Each row of a before or after table is a point. The points were changed in one or more steps. Then noise was added and the rows were shuffled. The steps act on how far a point lies along the listed directions, d1 being the first. What was done? A step turns or swaps two directions, mirrors them in a line or flattens them onto one, adds a multiple of one to another, or multiplies one. Angles are multiples of 10 degrees, from the lower direction toward the higher: turns from -170 to 170, lines from 10 to 170 but not 90. Use the fewest steps. Two steps may share a direction if one is a turn and the other turns, adds or multiplies; they go together, in the order done. Otherwise the lowest direction goes first.

Directions:
(1): [ 36 -39]
(2): [-39 -36]
Before (9 x 2):
[[ 50 -18]
 [-16 -20]
 [ -4 -60]
 [  4  20]
 [-22 -39]
 [ 47 -16]
 [-18 -10]
 [ -7 -17]
 [ 11  14]]
After, 9 rows:
[[-50  15]
 [  1 -26]
 [  8  20]
 [ -4 -23]
 [ 13 -18]
 [-26 -53]
 [-53  12]
 [  2  17]
 [ -3 -43]]
Steps: mirror d1 and d2 in the line at 60 degrees

Directions:
(1): [-16  57 -28]
(2): [22 32 52]
(3): [ 59   3 -27]
Before:
[[-17  -2   2]
 [  9 -15 -17]
 [ 15 -21  -6]
 [ 12  -7  12]
 [  6 -28 -13]
 [  3  13  -8]
 [ 13 -12  -2]
 [ -1 -21   3]
 [  4  10   5]
 [  2   4   5]
 [ -9  11   6]
 [-16   1 -19]
 [ 20   5   0]]
After, 13 rows:
[[-14 -24  -1]
 [ 18 -38 -27]
 [ -4 -26 -52]
 [ -9  33 -13]
 [  3 -55 -45]
 [  8 -51  -2]
 [ 16 -15 -10]
 [-37 -12 -52]
 [  5  12  17]
 [ 18  34   5]
 [ 26  -4  30]
 [ -7  16  21]
 [  3  30  21]]
Steps: turn d1 and d3 by -30 degrees; multiply d1 by 2.5; multiply d2 by 3

Directions:
(1): [ 29 -11 -46 -30  18  19]
(2): [-21 -20   2  29  20  51]
(3): [-42 -15  11 -42  27 -10]
(4): [ 10  13  -3  25  55 -27]
(5): [  6 -60  -5  15  -7 -27]
Before (11 x 6):
[[ 18  15   4  17  53  11]
 [ 38 -10 -19  19  37  -7]
 [ 31 -34 -32   9   4   8]
 [-48 -33  38  49   3  15]
 [ 17 -36 -25  27 -13  43]
 [ -8  32   6  35  32  28]
 [ 40  48 -31  26  52   6]
 [-17  21 -10  -8   8  34]
 [  2  23  -3   7  45 -14]
 [ 23 -43 -11  20 -21  11]
 [-27  28  42  14 -13  24]]
After:
[[-14  42  39  41  37   0]
 [-10 -40  -5 -51 -19  23]
 [ -7 -55  -3 -10  -1   4]
 [  0 -48 -23 -29  -5  16]
 [-35  19  13   3  30  31]
 [-28  12 -11 -60  26  23]
 [-16 -45 -16   0  32  25]
 [-40 -35  36  52 -30  30]
 [  0  34 -15  20  40  17]
 [-10  -5  12 -29   2  39]
 [ -9   7   1 -24 -21  17]]
Steps: turn d3 and d4 by -160 degrees; add -1 times d5 to d4

Directions:
(1): [ 45 -18 -31  34 -32  27 -14  28]
(2): [-60 -13  -7  30  15  12  -8  45]
(3): [-17   6  -1  31 -23 -28 -57 -37]
Before (11 x 8):
[[ 24 -14 -19  16 -10  23  13  32]
 [  1   1  -1   1 -13 -10 -13 -21]
 [-11  11  -2  -7   7  -1  19  -2]
 [ 18 -17 -16  20  -6  18   2  23]
 [ 20   3  -5 -21  -7   3  19 -16]
 [ 31  17   8 -17 -19 -24  -2 -33]
 [ 12 -19  -8   9  -3  32  -1  36]
 [ 60   8 -34  14 -24   1  -1 -15]
 [ 23  13  14 -23  -4 -30  -1 -24]
 [-28  -4   4   6   8 -18  -8  -6]
 [ 52 -19 -24   1 -16  12  -1  12]]
After (11 x 8):
[[ 23  29   0 -33  13 -24  27 -45]
 [-28  10  20 -21  22 -25  10   5]
 [ -5 -16 -10   8   5   9  11  27]
 [ 37  -5   1   2 -21   4 -28 -21]
 [ 36   5  -4   4 -23 -13 -13 -31]
 [-26  16  21 -32  18 -20  24  -6]
 [-23   7   3 -12   1 -13  -1 -25]
 [ 37  -3  -4   2 -13  -6  -7 -22]
 [ -7  -2   1 -18   7   5  22   3]
 [-19   8  -9  14  -2  -2  -3   1]
 [ 31   3   5 -28  -3 -25  -7 -41]]
Steps: turn d1 and d2 by -80 degrees; multiply d3 by -1

Directions:
(1): [-22 -30  21 -11  16 -19 -26 -16 -39 -10 -26]
(2): [-23  28  -1  46 -16   6 -15  17 -20  25 -23]
(3): [ 22  -9 -44  -4 -30 -40  -1  13  -9  -9 -20]
(4): [ -4  -2 -23  -1  25  20 -29   2  40 -13 -40]
(5): [ 15   1  -2   2 -14  -6 -60 -18   8  15  34]
Before, 11 rows:
[[ -9 -15 -12 -20  33  13 -28 -12  24  -7 -22]
 [-11 -13 -14  -1  31  35  37  18  29 -32 -48]
 [ 10   5  -9 -14  19   7  -2   6  26 -13   1]
 [ 10 -33   0 -21 -14 -33   0  -1 -15   2  11]
 [  6  -8   5  -8 -12 -19  -1   5 -35  -8  21]
 [ 16  10 -23   4 -30 -14   7  -4  -6  18  19]
 [  7  20  10  20  -9  11  24   7  22   6  19]
 [ -2   6 -11   4   5   1   3  -2   7  -9 -26]
 [ 19   4  -6  -1 -23   3  16   3   8   6  48]
 [ 17  -9  -3 -16 -18 -23  28  10  -5  -4   8]
 [ 18   6 -28  -4   2   7  10  -6  38  -7   7]]
After:
[[-10  24   7  19 -22   0   5   5 -24  35  28]
 [-18  -7   5   4  -3 -16  46  -2 -36  -6 -18]
 [  0   8  -2  13 -10 -10 -18  -9 -13   8  -3]
 [ 24  -7 -18 -22   4  -1  -9   7  18 -22  19]
 [ 26 -21 -17 -20 -17 -17   4   4  19   4  22]
 [ -5  10  17   2   2 -10  16  11 -30   1   6]
 [ 14 -23  -4 -31  -7 -28  -5  -3   0 -14   0]
 [ -1 -13 -31 -19   8  -6  38   2   4 -14 -36]
 [-16 -15  27  28 -22 -15 -60 -18 -59  21  18]
 [-20 -14  25  -1  26  -1  24  -1  -5 -22 -34]
 [ -9 -25   0 -22  20   4  55   8  -2 -31 -21]]
Steps: turn d1 and d5 by 130 degrees; multiply d5 by 1.6; mirror d2 and d4 in the line at 30 degrees

Directions:
(1): [  1 -60  41  -9 -22  -1 -22   5  -6   1 -29  23  11 -10]
(2): [ 12 -15   6  -3 -12  31  29  41  45   8  28  18   2  28]
Before:
[[-15  48 -34  13  31 -18   3 -43 -38  -5   6 -32  -8 -16]
 [ -2  16  -9   8  16   9  20  19  38  -2  17  -4   8  20]
 [  6 -41  39 -17 -18  -7 -21  27  26  -9  -3  33   6   0]
 [  0 -12   6  -9 -10   5   8  14  25   0  -2   6   3   3]
 [-10  14 -14   5  13 -44 -33 -60 -56 -16 -20 -35 -14 -28]
 [  0  45 -22  -1  18 -10  21   2 -10  -6   8 -17  -5   8]
 [ -8 -29  18 -14 -15   3 -20  -3  -6   2 -11  25  11  -6]
 [  3 -42  31 -12 -33   2  -1  11  -6  -3 -15   8  17 -13]
 [ 16 -30  24  -5 -18  -5 -17  -3  -4  10  -7  12   2  -3]]
After (9 x 14):
[[-16  52 -37  14  34 -13  11 -37 -30  -6  12 -33  -8 -11]
 [  2  46 -20  -3  15  -6  22   6  -3  -6  11 -16  -4  12]
 [  0 -13   9 -11 -11   4   8  13  22   0  -4   7   3   4]
 [ -9  25 -23   7  16 -42 -25 -60 -50 -16 -13 -39 -19 -25]
 [ -9 -26  18 -14 -12  -1 -23  -5  -8   1 -13  23   9  -8]
 [  3 -43  31 -12 -31  -3  -4   6 -13  -4 -18   5  15 -15]
 [  0   8  -6  10  14  11  21  22  42  -1  17  -1   7  20]
 [  5 -42  42 -19 -18 -13 -27  21  19  -9  -9  31   7  -5]
 [ 14 -28  23  -6 -18  -7 -19  -7  -9  11 -10  12   2  -5]]
Steps: turn d1 and d2 by -10 degrees

Directions:
(1): [ -7  29   2 -21  -6 -24 -26  12  16  32 -29  -2  19 -43  42  18 -60 -39]
(2): [ 28  29   2  11 -43  15 -35  11   4 -40 -34 -31  31  37  42 -18  10  29]
(3): [-16 -13  15  32  27  49  -4  43  28  20  14 -41   7   0 -17   3 -50  41]
Before (14 x 18):
[[ -1   1  -8   0 -10  -2  -3  -7  -4  -6  -2  -2   3  16  -1  -2  16   4]
 [  4  -2   6  10  -6   6  12  -8  -6 -24   1   8  -1  25 -11 -11  32  17]
 [  1 -14   3  17  12  21   1  18  18   3   6 -15  -2   7 -19  -3 -13  31]
 [ -1  -9  -4  -2   9  -4  19 -13  -8 -16   4  12 -13  14 -23 -10  34  10]
 [ 12   5   0   4  -9   1 -14  12  -1  -5 -13 -10  10   3  16  -1   4   4]
 [-10 -16   5  15  10  11  11   0  -2  -4  17   8 -11  15 -28  -9  15  14]
 [ -1   5   7  16   4  23  -4  19  14   0   2 -22   8   3   0  -3 -12  22]
 [ -9 -26  15  28  28  36  10  20  12   4  20 -22 -13  15 -33  -4 -13  48]
 [  1  -8  -2   2   3   5  12 -21 -12  -5   6  12 -10   0 -13   3  16  -3]
 [  1  -6   8  -6   4  -6  -6   0   0   5  -6   6  -1  -3   0   1 -10  -4]
 [  6   4  -2   0   2  -1   5  -9  -3 -21   0   0   0  15   2  -6  18   7]
 [  0  -3   1   2  -7 -13  -5  -5 -15 -10   3  10  -3   1  -6   7  10  -5]
 [  2   9   5 -11  -4 -12  -2  -8   1   8  -8   7   2  -5   8   3  -3 -18]
 [  4  -9  -8   3  -2  -2   9  -3  -7 -12   3  -1   1  16  -9  -4  34   2]]
After (14 x 18):
[[ -9 -10   5   2  12  -4  23 -10  -5  -2  10  21 -11   3 -21  -1  18  -2]
 [-10  -2  -4 -14  16 -17  15 -10  -2   5  -1  17 -11 -12 -14   2   7 -13]
 [ -1   1  -1  -5   1  -3   4 -18  -7   6  -3  11  -4 -14   0   9  -4 -16]
 [-12 -28   2  12  32  15  18  13  16  22  22   0 -17 -10 -39   5 -17  18]
 [-23 -15   5   3  23  -4  13   1   2  22  18  18 -14 -14 -27   4 -11 -10]
 [  1   2   1   0 -11 -15 -11  -3 -13  -9  -3   8   1  -2   1   8   3  -8]
 [-10 -13   5  17  22  23  16  11   9   8  22  -9  -9  -2 -27  -1  -2  20]
 [  0  -1  -2  -3  10  -5  11 -10  -3 -12   6   6  -6   6  -4  -2  14   0]
 [ -5  -3  -8  -1  -5  -5   2  -9  -5   0   3   2  -1  12  -7   1  15   0]
 [  4  -2   8  -4  -2  -3 -11   2   0  -1 -10   2   3   3   5  -1  -8   0]
 [ -4 -10  -8  -4   6 -10  11  -3  -5   3   5   5  -2  -1  -9   3  20 -12]
 [-31 -42  15  16  60  19  32  14  12  40  40   1 -33 -22 -56  14 -32  18]
 [ 11  -7  -1   9  -2   7  -2   7  -7 -10   0  -6   1  12  -1  -4  21  13]
 [ 11  16   5  -7 -17  -7 -12  -5   2  -6 -17  -3  10   9  19  -4   3  -7]]
Steps: add -0.7 times d3 to d1; turn d1 and d2 by 70 degrees
